Rows are points. To make a cloud, some directions were put in groups of two or more. Within a group, all points are equally far from the middle, so they leave a hole (a ring in 2 directions, a hollow ball in 3). The other directions are filled evenly. Then the cloud was stretched, turned, moved and blurred a little. Count the holes, and give their numbers of directions, smallest first.
In the rows, 128 means zero.

Cloud (20 x 3)
[[137  78  84]
 [124  77 152]
 [121 189 118]
 [ 90  96  73]
 [120  76  85]
 [132 182 176]
 [163 151 188]
 [ 78  92 165]
 [ 64 161 146]
 [120  69 129]
 [196 150  92]
 [ 50 127 157]
 [152  99 170]
 [ 94  84  80]
 [176  92  97]
 [179  96 144]
 [ 54  89 126]
 [137 146 193]
 [ 63 161 130]
 [139 137 194]]
Holes: 1 (3)

Cloud (29 x 4)
[[159 169 183  91]
 [118  91 223  80]
 [ 93 151 130  77]
 [164  85 156 183]
 [181 101 174 168]
 [125 170 107  82]
 [100 156 133 178]
 [ 87 134 143  68]
 [ 88  81 140 161]
 [114 151 199  70]
 [131  80 176  55]
 [160 111  78 116]
 [107 115 234 118]
 [163 164 121  66]
 [ 96 119 208 171]
 [160 119  75 136]
 [163 115  80 104]
 [166 119 108 185]
 [148  78 178  59]
 [ 89 110 194 178]
 [123 169 152  61]
 [ 94  77 128 148]
 [174 143 158 179]
 [115  73 110 116]
 [167 159 116  66]
 [161 133  74 111]
 [168 140  88  82]
 [ 86 127 147  66]
 [163 166 190 110]]
Holes: 2 (2, 2)

Cloud (46 x 6)
[[209  82 123 138 115 120]
 [104 135 138 103 169  77]
 [191  98 129 173 106 127]
 [150 146  85 110 138  64]
 [180 110  85  89  97 111]
 [128 167 146 179 214  62]
 [121 177 183 197 191  74]
 [ 79 139 148 178 148  64]
 [183 132 220 179  76 125]
 [168 196 190 191 133  83]
 [142  71  65 105 110 159]
 [ 67 121 142 106 155  97]
 [213 132 176 153 170 138]
 [212 167 177 174 165 104]
 [150 197 222 171 119  95]
 [104 117 178 128  69  92]
 [191 135 165 176 199 121]
 [135 187 111 170 138  94]
 [119 174 155 128 177  59]
 [ 72 118 137 148 184 156]
 [116  98 108  94  49 152]
 [174 121  89  75 101 140]
 [108  98 113 122  55 116]
 [224 148 197 172 113 104]
 [ 97 160  82 104 210 115]
 [162 170 100 129 183 156]
 [197 165 170 192 118 114]
 [125 106 148 130 146  59]
 [ 97 168  92 125  91  89]
 [148 181  95 135 141  65]
 [137 135 146 133 114  44]
 [161 138 215 162 158 152]
 [130 104 203 163 131 155]
 [ 87 143  86 157 139 131]
 [117 195 140 172 119 102]
 [204 116 154 136 170 165]
 [181 114 124 177 197 108]
 [135 140 184 147 122 193]
 [156  75  95 103 103 192]
 [166 164 183 124 162 158]
 [142  88 127 126  70 185]
 [143 179  92 124 155 161]
 [135 149  86 145 230 105]
 [ 92 148  61 131 167 145]
 [ 91 145 185 185 186 114]
 [178 158 139 119 129  66]]
Holes: 2 (3, 3)

Cloud (101 x 9)
[[132 154 168 124 122 136 133 135 109]
 [147  34  90 144 119 166 137 144  91]
 [ 83 111  91  45 120  93 155 166 121]
 [ 95 106 122  99  73 136 185 105  82]
 [160 139 162 152 161 101  40 117 162]
 [136 125 152 119 112  75 106 108 188]
 [117  82  92  38 132 118 176 173 142]
 [105 162 185 104 155  92  30  89 161]
 [166 113 131  95  98 163 115 128 146]
 [249  79 193 106 135 103  98 133 187]
 [110 107  84 100  81 156 166 110  68]
 [172  86 137 170 115  90  82  46 120]
 [115 138 173 186  91 138  82  59  90]
 [ 45 127 208 116 153  89  70 103 118]
 [ 90 144 149 107 164 111  43  63 134]
 [118 134 181 159 154 118  79  95  96]
 [189 105 195 134  90  85 135 134 152]
 [ 99  49 166 158  73 174  91 146  80]
 [167 177 143 205  98 191  79 124 112]
 [125  95  85  61 156  47 173 145 154]
 [ 42 147  68 160  91 157 118 102  64]
 [180 165 108 146  99 164 120  92 146]
 [100  72 114 136 100 131 157 145  70]
 [113  74 171 170 102 168 109 116 108]
 [109 152 161  94 126  88 126 167 140]
 [ 42 123 116 113 187 153 105 127  74]
 [145 127 140 132  71 105 164 181 153]
 [143 162 150 164 154 145  79  98 139]
 [ 79 106 152 147  72 172 148  84  88]
 [121 119 150 167 101 145  85 110  84]
 [189 198 110 126  87  84 156 147 141]
 [158 111  81 122 107 118 178 166 119]
 [ 85  87  57  96 168 112 128 100  64]
 [ 76 153  47  97 139 167  84 100 101]
 [141 150 168 195 133 148  93 145 117]
 [145 149 106 111 169 164 146 143  99]
 [120 100  84  82 115 147 116  92 105]
 [ 93 213 149 114  96 147  82  91 126]
 [164 190 180 100  92 108 104  95 175]
 [ 92 111 143 177 126  77 124 132  97]
 [139 154 185  86 146  79 143 111 144]
 [181 138 100 102  72 136 140 156 135]
 [127 151  72  53 134 110 129 101 133]
 [107 160 149 152  98 179  67  78  54]
 [106  53 203 202 129  91  90  95 100]
 [ 33 111  89  99 127 133 123 138 101]
 [115  81 193 165  88 161 110 157  96]
 [ 66 152 112 113  94 106 166 120 149]
 [117 143 129  81 152 129 110  86 119]
 [144 136 180  71 168  92 113  95 150]
 [ 76  76 115  78 107 143 109 163  82]
 [158 134 162  94 121 151  94 123 133]
 [171  77 158 124 173 134  64  93 144]
 [169 133 187 126  94 179 103 112 106]
 [ 21 102 148  85 138  76 155 147 120]
 [112 168  91 187  90 198 136 132  69]
 [168 126 127 110 169  99  71 102 145]
 [ 90 159  82  34 119  77 182 127 186]
 [153 143 155 150  93 155 137  78  86]
 [151 147 192  64 146  94  93  81 160]
 [184 136 163 109 107 153  67 123 177]
 [133  89 114 141 142 160  73  96  80]
 [129 120 101 120 167 153 117 135  91]
 [152 162 126  64  81 113  89  94 138]
 [150 143 142 119 144 124  27  59 120]
 [114 222 125 144 135 141 122 102  89]
 [ 69  73 116 143 152 129 146 125 109]
 [180 159 110  85 140 110  92 140 112]
 [171 243  69  76 119  72 126  87 146]
 [158 174 159 148  94 165  87  76  73]
 [134 119  84  75 125 108 132  93 125]
 [ 59 135 127  99 110  86 133 162 128]
 [167 169 127 107 178  90  82  61 135]
 [135 143 171 184 185  88  84 150 137]
 [107 137 176 108 132 136 125 175 145]
 [171 169  50 115  75 159 106  78  90]
 [170 166  56 101 150  80 149 118 135]
 [112  66 163 154 138 106 154 186 113]
 [187 123  47 162  74 106 134 125  98]
 [151 171 128  90 146 153 128  89 115]
 [131 189 152 108 148 122 141  52 116]
 [120 111 149  99 149 107 160 116 108]
 [ 87 149 120 108 126  45 117  76  79]
 [158 219  49 117  70 134 114  79  90]
 [158 140 117 130 109 153 120 196 132]
 [ 55  27 158 103 149 161  97  93  81]
 [123 218 117  75  95 118 145 160 144]
 [ 67 162  76 150 141 121 155 105 114]
 [139  73 152  75 137  47 159 142 150]
 [129  72 118  84 108 101 108 152 134]
 [134 172 140  75 110 125 143  76 151]
 [ 35 140 126  98 131  96 180 134 143]
 [ 80  55 128 125 109 127 132 155 108]
 [102 155 103  90 131  61 152  68 121]
 [ 52 168  97 153 121 155 128 102  62]
 [120 136 122 121  92 160 158 102  77]
 [120 178 119 177 116  87 121 116 131]
 [115 147  61  48 145 135 167 155 121]
 [ 93  90  90 131 132 107  82  57 114]
 [118  95 114 138 106 129 137 143 122]
 [ 81 138 107 119  83 117 180 167 156]]
Holes: 0

Cloud (104 x 9)
[[116 125  94 158 117   7 108  98 201]
 [136 167 146 101 134 128  66 100 141]
 [198 190 104  32  87 140 122 165 143]
 [127 169 127 155 183  53 152 100 140]
 [125  33  73 150  94 101 135  97 153]
 [ 77 100 162 143 116  47  79 136 202]
 [122 136 111 177 151 119 105 157 112]
 [106 129 130 162  62 113 116 122 104]
 [211 233 120 124 113  94 105 144 132]
 [137 181 132  63 108 134 152  92 199]
 [123 151  83 189  69  93  46 124 174]
 [123  60 137 117 112 143 137 146 170]
 [107  83 161 144  71  71 114 123 154]
 [147 154  55  71  99 132 116  94 176]
 [186 231  90 132 140 125 112 123 170]
 [139 150  75 110 152 150 142  82 131]
 [ 74  87 153  75 128 107 132 162 132]
 [151 147  99  55 127 139 131  71 189]
 [ 58  47 102 115  98 106 140 155 163]
 [138 199 140  93 105 126  49 135 163]
 [101 148 151 181  78  55 110 136 179]
 [160 112  58 117 137  91 171 115 199]
 [135 116 111 101 101 124  77 154 224]
 [ 53 159 127 124  66  89  61 146 142]
 [123 184 101 145 162  34  54 138 126]
 [159 184  84 148 163 122 140 148 106]
 [140 197 150  85 113  97 177 120 196]
 [182 102  93 116 147  90 129 144 156]
 [180 187 112  35 120 133 114 111 203]
 [ 79 130  78 108  69 134 145 191 200]
 [141  82 101 111  63 106  82 145 198]
 [ 95  98 132  54 161 108 146 138 111]
 [149 151  68 132 104 100  83 194 110]
 [186 176 104 134 153 108 137 154 186]
 [150 224 114 100 112 144 138 107 139]
 [161 194 136  81 145 138 121  88 187]
 [106 142 111  91 165  67  88 118  93]
 [ 97 136  76  74  99  64 135 126 153]
 [122 114 125  86  29 145 132 162 164]
 [187 147 151  61 122 142 205 107 160]
 [152 124 137  54  78 139 101 154 156]
 [142 144 116 111 124  33 103  63 246]
 [ 46 128 181  97  65 157 150 139 137]
 [150 170 144  41 125 183 181 109 112]
 [123 117  58 190 153 100 123  70 154]
 [ 97 141  82 129  54 159  98 154 140]
 [141 135  15 120 128  72 126 122 137]
 [ 57 143  79 131  79 136  93 196 143]
 [155 100 122  97 170  22 134  62 147]
 [149 147  59  93 129  29 139 129 181]
 [107 154 111  94  86 176 102 192 147]
 [ 48 102 101 170 126 109  81 154 112]
 [127  76 114  93 111 131 103 146 190]
 [ 93 101 139 151 119  31  71 148 200]
 [172 204 141 140 160  56  92  75 179]
 [ 49  88 207 150 151  98 104 102 137]
 [141 113 164 171  96  76  78 120 153]
 [102 147 181 177 121  71  62 118 141]
 [ 24 109 149 136 111  94  73 128 141]
 [102 132  71 165 116  65 131 140 227]
 [198 162 101 130 100 112 124 189 130]
 [194 196 118 119  80 108  90 177 120]
 [104 114 154 113  93 114  71 119  94]
 [133 150 187 151 157  73 146 132  88]
 [109 165 142 109 113 170 174  86 135]
 [114  65  96 181 137 106 131  60 213]
 [ 93 141  76 128  86  74  69 203 115]
 [206 200  80 144 138  86  78 125 156]
 [ 90  50 121 133 119  58 110 155 140]
 [126  89 112 162  81 110 105 135 219]
 [156 154 171  76 111 156 134 144 180]
 [ 66 118  87 131 106  81 123 143 222]
 [167 155 155  48  77 113 111 163 147]
 [ 83 103 162  61 137 107 124 134  80]
 [ 99 111 148 165 141 165 137 153 125]
 [196 139  93 152 151  99 159  83 162]
 [ 35 132 148 188 112  91 122 131 128]
 [ 52 105 190 141 118  88  85 115 181]
 [ 92 218 128 100  94  99 134 133 203]
 [125 101 146 152 175  38 115 114  89]
 [110 153 135  77  51 161  82 167 171]
 [132 163  86  43 136  87 161 151 122]
 [155 140 111  87 150  63 187 143 115]
 [151 193 129 138 157  52 130 103 106]
 [151 196  93  96 121  65 169 156  88]
 [116 158  71  67  93  47 112 122 179]
 [ 30 106 186 103 107 138 142 165 116]
 [168 105 115 157 134 111 133 154 111]
 [156 190  64 125 143  68 101 179 104]
 [136 159 113  64  56 176 114 206 134]
 [ 34 141 137 143  96  98 100 163 182]
 [156 222 141  28 102 136 133 146 128]
 [118 173 100 142  46 149  80 184 127]
 [114 107 154 182  82 140 137 133 174]
 [102  42  89 121 106  97  89 138 200]
 [ 60 133 133 111  63 117 144 147  85]
 [104  44 139 104  71 147 141 109 170]
 [ 84 189 170 155 115  94  99 177  97]
 [191 125 151 104 144  93 174  82 103]
 [172 158 126 140 151 127 161  77  95]
 [ 94  33 103 168 128  53 100 138 146]
 [138 153  48  78 140  73 147 141 111]
 [137 213 157 117 162  73 133 113 172]
 [ 64  37 129 143 102  84 180 145 118]]
Holes: 3 (2, 2, 3)

Cloud (106 x 9)
[[148 119  87 140  91 163 224 147  95]
 [158  99  95  92 161  58  92 103 118]
 [147 100 199 100 153 130  83 205  90]
 [192 150 149 144 140  76 109 139  49]
 [127 106 177 168 173 122 148 133  62]
 [ 71 173 158 131  84 118 140  47 147]
 [194  36 141 116 114 156 202 121  73]
 [146 133 149 159 162 168 110 195 142]
 [138 131 144 142 160 195 120 107  85]
 [ 99 135 169 147  93  55 101 165 135]
 [116 176 122  97  55  78 137  85 179]
 [110 160 159  90 168  82 107 102  87]
 [125  90 114 106 177 144  87 198 117]
 [144 136 186 119  83  54 138 169 108]
 [135 122 124 135 108  86 121  78 187]
 [157 105 171 141 138 141 108 205  99]
 [188 169 160 163 114  98 110  76 102]
 [136 193 162 101 113 170 116 101 137]
 [149 197 185  79  62  10 163 109 102]
 [166 173 176  81 112 176 148 127  96]
 [140 195 145  59 134 127 186 110  74]
 [112 162 188 102  88  95 158  71 149]
 [114 228 166 100 112 122 128 135  78]
 [156  92 132  69 111 140 138 134 183]
 [205  55 130 141  89  87 164 125 123]
 [151 189 168 181 114  51 155 115  71]
 [137 149 143 124  97  83  30 117 137]
 [143 156 119  89  19  71 131 102 111]
 [191 135 124 118  57 137 149 115 169]
 [ 92 134  98 206 117  93 163  71  88]
 [154  93  72  97  69 115 115  61 156]
 [172 163 176 124 143 172 122 165 113]
 [183  97  88 173  85  87  82  91  95]
 [131 189 171  86 135 124 204 163 113]
 [123 127  72 101 147 158 194 125 109]
 [165 102 143  69 181 126 153 100  70]
 [157 105 156  70 118 170 232 115  60]
 [167  92 173  56  93 124 236  94  70]
 [147 129 168  78 117  82  98  71 162]
 [126 105 188 172 116 101 147 103 109]
 [115 168 126  74 124 156  91 112 130]
 [132 155 110 106  28 102 133 123 121]
 [130  73 104 113  87  60 176 100  93]
 [156 152 152 128 123 109 242  87  43]
 [153 168 149 203 152 124 120 131  76]
 [152 141 138  82 111 145 220 145 135]
 [135 153 143  75 119 186 122  96 123]
 [ 78 121 139 145 111 215 170 124 119]
 [145 170 128  90  81 132 171 177 122]
 [163 172 191 113  57  43 105 111 122]
 [195 127 164 143 112  51 124 102 136]
 [120 114 116 103 175 131 106 116  67]
 [101 146 135 199 108 187 134 157  97]
 [109 204 185 105 110 147 138 172  68]
 [160 169 156 182  47 127 136  94 115]
 [180  55 132  42  80 141 135 144  88]
 [103 112 131  88 157 129 117 195  98]
 [103 129 150 139 137  58 133 147  45]
 [110  85  91 144  77 147 112 109 171]
 [ 61 137 103 135 162  70  89 106 139]
 [170  86 105 183 142 101 173 114  47]
 [111 166 132 217  84  54 135 100  84]
 [161  83 114  29 129 166 192 127 115]
 [170 133 149  83 121  56 114  83  55]
 [114 151 107 113  99 128 203 179 104]
 [203 153 166  86  35  71 107 111 120]
 [179 210 167 131  43  46 154  78 109]
 [142 118 178  69 191 133 126 139  74]
 [127 154 138  44  41 112 161  60 139]
 [166 152 206  81  33  53 174 144  76]
 [ 88 140  82 162 170 200 137 104 144]
 [202 112 152 158  62  92  92  81  85]
 [129 114  62 127 123 155 168 137  89]
 [116  96 166  67 218 133  94 146 121]
 [172 129 192 124  37  81 217  87  74]
 [157 134 211  69  81 155 153 128 106]
 [154  75  83 121 151 170 204 127 101]
 [141  85 156 152 140 146 195 131  99]
 [187 110 142  79  43 127 118 107  78]
 [116 156 108  99 111  78 107  62 158]
 [123  87 174  77 164  88  59 187 142]
 [177 137 136  39 106 147 117 146  97]
 [153  87 128 177 135  93 182 134  59]
 [ 94 201 139 118 179  84  98 136 130]
 [111  87  85 184  97 103  97  68 142]
 [152  75  91 154 135 167 174 158  85]
 [103 120  75 162 114 180 125 147 134]
 [118 142 206 111 139  52 113 163  66]
 [170 170 141 107 113 135 169  64  64]
 [158 172 152  99 108  77 184 173  27]
 [ 92 159 156 127  96 115 114  48 124]
 [156  64 136  28 167 147 114 162 114]
 [114 100 188  69 149  88  66 182 136]
 [134  81 139  39 136  82 157 128  88]
 [123 138 173 116 123  91 159 192  47]
 [ 84 165 109  86 121 174 102 127 168]
 [183 108 199  96  84  93 218 127  35]
 [130 130 164  51 106 125 107 157 173]
 [156  90  72 147 128  78  84  91  93]
 [177  32 113  57 106  82 138  70 118]
 [120 161  74 209 121 151 129 116 136]
 [ 75 138  77 187 146 155 109  64 147]
 [119  75 102 157 128 187 124 160 163]
 [110 167 157 109 101 141  91  88 202]
 [107 157 159 176  54 103  87 139 133]
 [105 160 120  87  32  92 136 121 146]]
Holes: 2 (3, 4)
